Rows are points. Each copy is the shape, with its points in the same order, turned, moved and blurred by noise. Some copies are also mirrored. Which?
(in the rows, 128 means zero)

Shape (8 x 2):
[[137 154]
 [158 119]
 [128 117]
 [174  49]
 [ 73 132]
 [177 137]
 [140 170]
 [111  58]]
Copy 1 (8 x 2):
[[137 145]
 [158 114]
 [132 116]
 [178  48]
 [ 72 137]
 [174 138]
 [144 171]
 [110  57]]
Copy 1 is: only turned
Copy 2 (8 x 2):
[[141 162]
 [175 132]
 [158 132]
 [227  74]
 [102 121]
 [195 158]
 [148 173]
 [155  69]]
Copy 2 is: only turned
Copy 3 (8 x 2):
[[109  93]
 [144 104]
 [125 126]
 [198 148]
 [ 72 148]
 [149  80]
 [ 99  81]
 [148 182]]
Copy 3 is: mirrored

Shape (9 x 4):
[[151 130 103 118]
 [164 183 131 141]
 [ 69 109 147 115]
 [146 160 110 160]
 [119 160 122 118]
 [102 114 121 109]
 [158 130 154 140]
 [141 169  94 164]
 [ 91 106 212  42]]
Copy 1 (9 x 4):
[[118 114 149 105]
 [112 140 185 156]
 [183 156  99 103]
 [111 129 146 157]
 [127 154 151 120]
 [153 137 115 101]
 [155 110 161 145]
 [ 88 131 137 152]
 [249 164 158  67]]
Copy 1 is: mirrored
Copy 2 (9 x 4):
[[148 132 121 110]
 [152 179 120 154]
 [ 77  90 123 131]
 [164 140 110 155]
 [117 146 103 138]
 [101 104 116 112]
 [136 143 163 135]
 [170 146  95 162]
 [ 17 137 174  90]]
Copy 2 is: only turned
Copy 3 (9 x 4):
[[167 114 142 114]
 [165 169 132 153]
 [ 78  91 135 123]
 [165 134 148 163]
 [129 139 146 129]
 [116  93 144 106]
 [148 123  92 148]
 [166 133 163 169]
 [ 53 120  65  60]]
Copy 3 is: mirrored

Shape (12 x 8):
[[124  99 130 106 157 158 101 100]
 [115 130 109 105 121 182 108 147]
 [146 126  84 112 131 142  91 112]
 [118 171 172 121 115  59 141 162]
 [107 130 169 222 115  66 149 149]
 [123  90 153 145  52  72 181 188]
 [143  99 140 149 112  55 129 190]
 [127 111 131 131  99  47 155 150]
 [108 163  51 163 131 159  99 103]
 [ 53 101  81 102 143 162 101  61]
 [109 127 118 117 100 162  61  47]
 [160 152 132 119 144 135 153  75]]
Copy 1 (12 x 8):
[[103  78 128 104 132 142 133  70]
 [108  95 110  83 136 162 105 134]
 [ 94  96  80 102  93 144 110  86]
 [ 98 136 150 135  86  57 147 164]
 [ 80 164 162 226 125 101 145 146]
 [118  86 122 198 108 102 148 217]
 [ 67  93 110 183 107  65 123 160]
 [ 87  99 119 178  76  88 164 162]
 [ 68 167  92 101  91 194 118  93]
 [ 62  77 151  84  95 211 158  72]
 [132 104 141 104  73 188 106  54]
 [135 126 103 115 104 127 186  78]]
Copy 1 is: only turned
Copy 2 (12 x 8):
[[124 107 154 127 115 156 133 100]
 [149 128 123 138  70 181 124 131]
 [142 124  95 120 101 145 114  96]
 [123 134 126 124 137  76  89 217]
 [ 64  75 100 171 152  88  94 208]
 [139  50  80 133 102  64 154 231]
 [153  63  80 140 159 107 125 210]
 [132  79  92 105 132  67 117 186]
 [ 84 148  65 146  79 170  81  88]
 [ 94  86 149 100  54 166  84  67]
 [136 111 148 163  74 121  80  59]
 [103 164 127 129 124 105 147  96]]
Copy 2 is: only turned
Copy 3 (12 x 8):
[[127 122 132 115 147 168 117 107]
 [111 174 155 108 117 160 144 152]
 [110 173 119  82 101 156 102 110]
 [163 188 116  96 165  38  99 139]
 [171 202  57 180 150  66  77 148]
 [129 175 108 163  87   7 122 139]
 [117 165  68 111 113  46  83 151]
 [123 177  94 127 126  41  99 105]
 [112 243 123 113 125 190 105 100]
 [ 81 163 190 149 158 196 109  91]
 [149 164 183 123 117 191  65  77]
 [174 163 119 102 148 137 133  65]]
Copy 3 is: only turned
Copy 4 (12 x 8):
[[123 149 108  76 146 108  99 166]
 [ 91 164  95  98 115 152 119 166]
 [140 142  78 105 105 125  96 130]
 [ 79  89 178 125 134 152 157  91]
 [131  82 157 179 192 157 178 121]
 [118  68 172 175  85 158 186 168]
 [118  39 135 144 126 169 148 142]
 [128  61 140 137 108 129 177 131]
 [129 178  35 131 134 135 121 111]
 [106 182  59 102 136  52 127 165]
 [124 190  99 131 124  70  58 126]
 [160 154 138  72 138 119 130 115]]
Copy 4 is: mirrored

Shape (14 x 9):
[[140 121 119 135 143 156 127 163 153]
 [ 86 124 131 170 144 131 137  80 109]
 [119 112 156 123 154 112  93 183 181]
 [ 93  94 188 193 114 150 151 116  73]
 [ 78 111 150 134 156 182 152 143  85]
 [187 106 114 103 104 136 133 167 163]
 [ 72 119 179 127 104 156 148 108 133]
 [186 106 134  83 125 172 104 158 141]
 [138 112 107 113 160 145 103 135  80]
 [ 90 111 155 166 157 177 124  73 115]
 [142 116 119 137  94 171  77 169 157]
 [126 207 159 162 128 113  84  88  81]
 [106 235 157 205 165 129 122  90 102]
 [152 111  81  88  82 151 110 167 125]]
Copy 1 (14 x 9):
[[151 127 128 132 164 163  99 152 139]
 [100 148 116 134 126  97 129  89 145]
 [112  85 138 122 147 153  31 180 140]
 [ 82 140 158 122 117 106 167 130 188]
 [ 85 132 128 116 191 131 143 137 141]
 [200  93 141 129 150 183  88 166 119]
 [ 85 103 148 101 147 155 137  83 151]
 [187 118 157  95 172 166 100 162  99]
 [153 154 128 122 176 107 116 152  97]
 [107 158 123 100 166 103 130  86 162]
 [154 157 132  91 112 189  86 179 136]
 [111 200 195 174 127 112  95  78 104]
 [ 95 220 158 206 148 109  75  64 169]
 [169 119 129 127 130 196 120 181  77]]
Copy 1 is: mirrored
Copy 2 (14 x 9):
[[ 90 127 135 122 142 144 133 149 112]
 [155 121 204 161 144 144 101 110 137]
 [125 129 113 108 174 110 131 202 141]
 [146 135 249 138 106 151  88 169 119]
 [130 113 204 101 143 193  76 146 120]
 [ 85 132 135 106 122 109 180 155  90]
 [140  87 203 110 114 144 122 154 172]
 [ 68 144 122  76 105 123 130 149 112]
 [124 158 144  96 148 139  85 114  76]
 [112 127 214 151 136 155  70 125 169]
 [ 82  92 116 145 102 117 114 168 102]
 [198 168 134 169  70 151  90 105 145]
 [194 173 160 207  98 206 102 114 167]
 [ 95  97 116  98 109 105 134 131  61]]
Copy 2 is: mirrored
Copy 3 (14 x 9):
[[138 144 149 127 165 127 123 112  97]
 [ 93 135  78 128 125 112 165  80 124]
 [100 158 178 116 157 100  91 142  59]
 [ 91 179  96 184  79 130 162  77 115]
 [113 193 134 138 129 137 192  72 103]
 [176 136 175 128 130 126  80 132 114]
 [ 58 164 163 136 103 128 160  88 135]
 [176 134 187 122 125 147  86  85  86]
 [163 137 121  98 118 136 137  67  71]
 [ 81 158 100 133 139 115 153  32 120]
 [125 155 154 118 140 187  80 125 100]
 [ 81  50 106 164 118 146 164  88  71]
 [ 67  61  74 189 177 123 194  87  96]
 [175 133 177  87 114 180 114 127 122]]
Copy 3 is: mirrored
